Every row gives one point. A path goes straight from each point to the next, and from the last back to the first. The post is the endless flat space through its rows: a point in 2 columns, a line in 3, a plane in 4, and so on, so that a path can go around it. Count how often the path circles the post. Going back the other way cancels.

Post (2 x 3):
| +0.01 | +0.40 | +2.47 |
| +0.83 | -0.10 | -1.64 |
Path (8 x 3):
| -0.35 | +1.91 | -0.16 |
| +2.13 | +1.58 | -0.49 |
| +2.92 | -0.22 | -1.01 |
| +2.25 | -1.33 | +0.46 |
| +1.31 | +1.04 | +1.84 |
| +1.19 | +1.47 | -1.10 |
| -2.06 | +1.68 | +0.28 |
| -1.61 | +0.34 | +1.50 |
Times around: 0

Post:
| +1.67 | -1.05 | -3.57 | +2.11 | +0.88 | -2.71 | +0.88 | -1.14 | +1.99 |
| -0.13 | +0.42 | +0.09 | +3.27 | -1.96 | +1.26 | -1.77 | -0.59 | +0.80 |
| +0.10 | -1.31 | +0.68 | +0.45 | -1.11 | +1.13 | +0.77 | -3.56 | -1.97 |
| -0.42 | -1.75 | -1.05 | +0.81 | +2.67 | +0.04 | +1.18 | -0.85 | -2.61 |
| +0.77 | +1.01 | +1.19 | +0.17 | -2.25 | +2.84 | +0.54 | -0.95 | +2.49 |
| -0.38 | -1.55 | -4.03 | -0.88 | +0.32 | -1.62 | -1.23 | +1.23 | -2.02 |
| -0.01 | +0.68 | +2.52 | -1.77 | -1.28 | -1.23 | +0.09 | -1.52 | -0.02 |
| -0.26 | +0.05 | +0.94 | -1.55 | -3.65 | +0.79 | +1.99 | +3.16 | -2.08 |
Path (14 x 9):
| -0.26 | -1.15 | -0.70 | +0.97 | -2.57 | +2.67 | +0.23 | -2.09 | +2.25 |
| -1.36 | -0.80 | -1.52 | +0.63 | +0.46 | +0.51 | +0.14 | -0.29 | -0.94 |
| -0.06 | +1.13 | -0.52 | +0.62 | -1.02 | -0.66 | +0.55 | +1.05 | +0.53 |
| +0.88 | +0.32 | -0.76 | +0.31 | -1.99 | -0.29 | +0.63 | -1.40 | -0.79 |
| -1.74 | +0.51 | -0.45 | +0.83 | -0.75 | -0.52 | +1.62 | -3.25 | -2.54 |
| -0.32 | -2.08 | -1.66 | +0.43 | -0.10 | -0.12 | +1.73 | -1.14 | +0.19 |
| +0.06 | -1.52 | -0.27 | -0.85 | -0.42 | -0.16 | -0.70 | -1.30 | -0.67 |
| +1.52 | -0.91 | +1.15 | +0.77 | +0.50 | +1.60 | -1.55 | -0.76 | -1.46 |
| +0.96 | +1.21 | -1.27 | -0.21 | -1.75 | +0.75 | -1.11 | +0.18 | +0.57 |
| -1.46 | +0.82 | -0.07 | +2.03 | -0.99 | +0.27 | +1.57 | -2.14 | -1.70 |
| -0.57 | -0.49 | +0.11 | +0.02 | -3.04 | -0.69 | +2.55 | +0.53 | +0.60 |
| -0.88 | -1.49 | +1.75 | -0.52 | -1.13 | +1.44 | -0.39 | -0.77 | +0.52 |
| +0.09 | -0.41 | +2.07 | -0.68 | -1.15 | -0.20 | -0.40 | -1.49 | -2.22 |
| +1.47 | -2.83 | -1.46 | +0.90 | -1.98 | -1.06 | +0.35 | -1.37 | -2.21 |
Times around: 1

Post:
| +0.42 | -0.66 | -1.53 | +1.58 | -0.37 | +2.29 | +0.07 | -1.68 | -0.07 | +1.76 | +0.45 | -1.91 | -0.67 | +0.70 | +2.20 | +1.56 | -0.57 | +0.35 |
| +1.16 | -3.66 | -0.68 | -2.18 | +0.72 | +2.48 | -1.39 | +3.84 | -0.22 | +3.69 | +0.37 | +1.51 | +1.32 | +0.76 | +0.51 | -0.99 | +0.94 | +0.99 |
| +0.80 | -2.48 | +0.46 | +0.35 | +2.95 | +1.31 | +0.48 | -1.13 | -1.29 | +2.62 | -0.02 | -1.68 | -0.39 | -0.26 | +1.15 | +0.68 | +2.38 | +0.33 |
| -1.31 | +0.35 | -0.82 | -0.16 | -0.71 | -0.11 | -1.67 | -2.22 | -1.33 | -2.31 | -0.77 | -0.41 | +0.03 | +1.01 | +1.16 | +0.12 | -2.77 | -2.25 |
| -0.18 | +1.53 | -2.17 | +2.80 | -1.11 | -0.01 | -2.51 | +0.87 | -2.06 | -2.43 | +0.56 | +2.48 | +2.68 | +0.56 | +2.32 | -0.18 | -1.09 | -1.32 |
| -0.56 | +2.53 | -0.40 | +0.38 | -1.71 | +0.78 | -0.29 | -2.07 | -1.53 | -0.73 | +0.64 | +2.51 | -0.06 | +1.09 | +0.43 | +0.34 | -0.16 | -2.03 |
| +1.36 | -2.75 | -1.68 | -1.56 | +0.53 | +2.24 | -0.20 | +1.21 | -1.51 | +2.70 | +1.08 | +0.57 | +0.04 | -3.29 | +1.70 | -2.29 | +0.14 | +0.07 |
| -0.58 | +0.20 | -0.15 | +2.42 | -1.53 | -0.24 | +0.74 | +0.03 | -0.97 | -0.44 | +0.18 | -0.14 | +0.28 | +1.61 | +0.41 | -1.93 | -0.80 | -1.00 |
| +0.70 | -0.93 | -1.06 | -0.33 | +0.68 | -0.70 | +1.93 | +0.15 | -0.78 | +1.65 | +1.22 | -1.23 | +0.14 | -0.02 | +0.44 | +1.84 | -0.16 | +2.06 |
| -0.32 | +2.23 | -1.28 | +1.37 | +0.89 | +0.22 | -1.42 | -2.07 | -1.29 | +0.62 | +1.72 | +1.30 | +1.26 | +1.36 | -0.10 | -1.18 | -2.52 | -0.07 |
| +1.82 | -2.66 | -0.18 | -0.90 | +2.65 | +0.98 | -0.32 | +2.58 | +0.96 | +2.14 | +2.46 | -1.09 | -2.44 | -1.14 | +0.64 | +0.56 | +0.79 | -1.08 |
| +1.66 | -1.48 | +0.89 | +0.86 | +0.80 | +0.22 | -0.16 | +0.44 | +0.21 | +4.96 | -0.60 | -3.12 | -0.74 | -2.40 | -0.75 | +2.38 | +1.76 | +0.59 |
| -1.23 | +0.09 | -0.05 | +1.64 | -1.24 | -1.41 | -2.14 | -2.59 | +0.72 | -1.30 | +0.93 | +2.33 | +0.93 | +0.95 | +2.40 | -0.40 | -1.17 | -0.61 |
| -2.07 | -0.12 | -3.66 | +0.80 | -0.11 | +0.11 | -2.78 | -1.04 | +0.19 | -2.91 | -0.26 | +3.33 | -0.66 | +0.56 | +0.04 | -1.78 | -0.95 | -1.31 |
| +1.39 | -1.52 | +2.37 | +1.04 | +1.63 | +2.32 | +0.98 | -0.86 | -0.81 | +2.37 | -1.05 | -1.61 | -2.42 | -1.10 | +0.54 | +2.11 | -0.79 | +2.43 |
| -1.64 | -0.30 | -0.61 | +0.63 | -0.48 | +2.31 | -1.01 | -1.17 | +0.33 | -2.60 | +1.64 | +0.93 | +2.02 | -0.09 | -0.11 | -0.74 | -0.96 | -0.49 |
| -1.12 | +0.10 | -1.13 | +1.29 | +0.75 | +0.99 | +0.64 | -0.89 | +0.52 | +0.37 | -0.93 | +1.95 | +1.67 | -0.27 | +1.78 | +0.61 | -2.42 | -2.25 |
Path, 26 rows:
| -0.13 | +0.04 | -0.63 | +0.38 | +0.27 | +0.73 | -1.49 | -0.90 | -0.93 | +1.24 | +1.31 | -3.79 | +0.17 | -1.40 | +2.13 | -0.14 | +0.20 | +1.34 |
| +0.31 | -1.65 | +0.35 | +1.76 | -1.95 | +1.34 | -2.29 | +1.73 | -1.90 | +0.24 | +1.30 | -1.89 | -3.67 | -0.74 | +2.49 | +0.87 | +0.89 | -0.94 |
| -0.52 | -2.26 | -0.13 | -0.07 | -0.08 | +2.40 | +0.63 | -1.30 | -1.42 | +2.40 | -0.45 | -0.17 | +0.30 | +0.14 | +1.51 | +1.24 | +1.17 | -2.22 |
| +2.24 | -2.26 | -0.85 | +2.03 | +0.94 | +1.02 | -1.39 | -1.39 | -0.59 | +2.12 | +0.44 | +0.01 | +0.29 | +0.45 | +3.19 | +0.77 | -2.32 | +0.34 |
| +1.13 | +0.01 | -1.65 | +2.19 | +1.56 | -0.58 | -2.00 | -1.98 | +1.19 | +1.07 | +0.07 | +1.76 | +2.83 | +1.19 | +0.86 | +1.04 | +0.89 | +0.07 |
| -0.10 | -0.03 | -2.54 | +1.29 | +1.93 | +1.03 | +1.37 | +0.03 | -0.87 | +0.04 | +0.44 | +1.06 | +1.82 | +0.70 | +1.65 | +0.79 | +0.00 | +1.14 |
| -0.72 | -0.24 | -1.71 | +0.72 | +1.07 | +1.48 | +0.52 | +0.66 | -0.98 | -0.12 | +1.07 | -0.09 | +0.75 | +0.56 | +0.85 | -1.46 | -1.40 | -0.38 |
| -2.33 | -1.78 | -1.61 | +0.07 | +0.25 | +2.34 | -1.76 | +0.49 | -0.45 | +0.15 | +0.47 | -0.81 | -0.11 | +0.71 | +0.77 | -1.02 | -0.09 | -0.26 |
| -2.69 | -3.25 | -2.05 | -0.37 | -0.49 | +1.68 | -0.20 | -2.18 | -1.15 | -1.04 | -1.31 | -0.54 | -1.24 | -0.90 | +0.82 | -0.39 | -2.98 | -0.58 |
| +0.06 | -3.19 | -1.74 | +0.77 | +0.29 | +1.23 | -0.39 | -1.37 | -1.00 | +0.96 | +0.96 | -1.86 | +0.99 | +1.95 | +0.66 | -0.91 | -2.81 | +0.54 |
| +3.10 | +1.60 | +2.67 | +1.74 | -0.41 | -0.44 | +0.76 | +0.03 | -1.68 | +1.92 | +0.06 | -1.12 | +0.66 | +2.59 | -0.30 | +2.28 | +0.24 | +0.12 |
| -0.03 | -1.24 | -3.08 | +2.60 | -0.51 | +0.24 | -3.39 | -1.03 | -0.12 | -1.90 | -1.89 | +0.39 | +0.33 | -1.04 | +2.38 | +0.07 | -0.51 | +2.20 |
| -0.10 | +2.86 | -0.97 | +1.10 | -3.15 | +3.35 | -1.28 | +0.34 | -1.98 | +0.97 | +0.73 | -0.46 | +1.80 | -0.59 | -0.27 | -0.59 | -0.85 | +1.02 |
| -0.69 | +1.54 | -0.93 | -0.83 | -3.92 | +1.48 | -0.07 | -0.30 | -1.95 | -0.12 | -1.34 | +0.35 | -0.52 | +1.52 | +1.45 | +1.30 | -1.87 | +0.25 |
| +0.27 | +0.94 | -2.18 | +1.40 | +0.92 | -1.46 | -0.70 | +0.71 | -0.73 | +0.19 | +0.03 | -1.66 | -0.41 | +0.96 | +0.31 | +1.03 | -0.01 | -0.17 |
| +0.91 | +0.59 | -0.35 | -1.45 | +0.95 | -0.36 | +0.48 | +0.84 | +0.80 | +1.32 | +0.18 | -0.81 | +1.31 | +2.28 | -0.81 | +3.48 | -1.52 | -0.59 |
| +1.04 | -2.22 | -0.24 | +0.72 | +0.47 | +1.04 | -0.10 | +0.87 | -0.57 | -2.54 | +3.15 | -0.43 | -2.00 | +0.73 | +0.03 | -2.14 | -0.88 | +0.36 |
| -0.91 | -1.03 | -0.52 | +1.11 | -0.03 | -0.61 | -0.35 | -3.61 | -1.39 | +0.79 | -1.07 | -1.70 | +0.03 | +0.61 | +0.51 | +1.72 | -1.61 | -0.01 |
| -1.17 | +0.39 | -1.35 | +2.09 | -0.50 | +1.46 | +0.45 | +0.43 | -2.27 | -0.52 | +0.07 | +1.79 | +1.42 | +0.23 | +0.14 | +0.62 | +0.44 | -0.47 |
| -2.86 | -0.13 | +2.14 | -0.83 | -1.22 | +0.36 | -0.38 | -1.98 | -0.74 | -0.03 | -0.17 | -1.86 | +2.30 | -0.13 | -0.69 | -0.98 | +0.42 | -1.02 |
| -0.41 | -0.99 | -0.28 | +1.75 | -0.31 | -0.40 | -1.01 | +1.57 | +1.31 | -1.24 | +1.01 | -2.68 | -0.16 | +0.38 | -0.03 | +0.63 | -0.30 | +0.15 |
| +0.92 | +1.30 | -0.65 | +0.82 | -0.08 | +1.03 | -2.00 | -1.78 | -0.46 | +0.00 | +0.00 | +0.45 | +0.59 | +1.10 | +0.51 | +0.78 | -0.46 | -0.21 |
| +2.11 | -0.74 | -1.39 | +3.14 | -0.10 | -0.75 | -1.07 | +1.58 | -0.77 | +1.31 | +0.64 | +0.27 | +0.50 | +3.13 | +0.71 | -0.04 | +1.15 | +0.90 |
| -0.10 | -3.84 | -2.07 | +1.81 | +1.84 | +0.76 | -0.31 | -3.21 | -0.65 | +0.18 | +1.53 | +0.41 | -1.65 | +1.53 | +1.78 | -0.85 | -1.46 | +2.57 |
| -2.81 | +0.77 | -1.33 | +1.95 | +0.95 | -0.48 | +0.20 | -0.48 | -1.10 | +1.31 | -0.72 | +1.39 | +1.93 | +1.82 | -0.58 | +0.81 | +0.29 | -2.27 |
| -0.78 | +0.42 | +0.81 | +2.50 | -0.23 | -1.04 | -0.69 | +3.09 | +1.07 | +0.10 | +1.34 | +1.40 | +0.02 | +0.57 | +0.97 | -0.45 | +0.27 | -1.91 |
Times around: 0
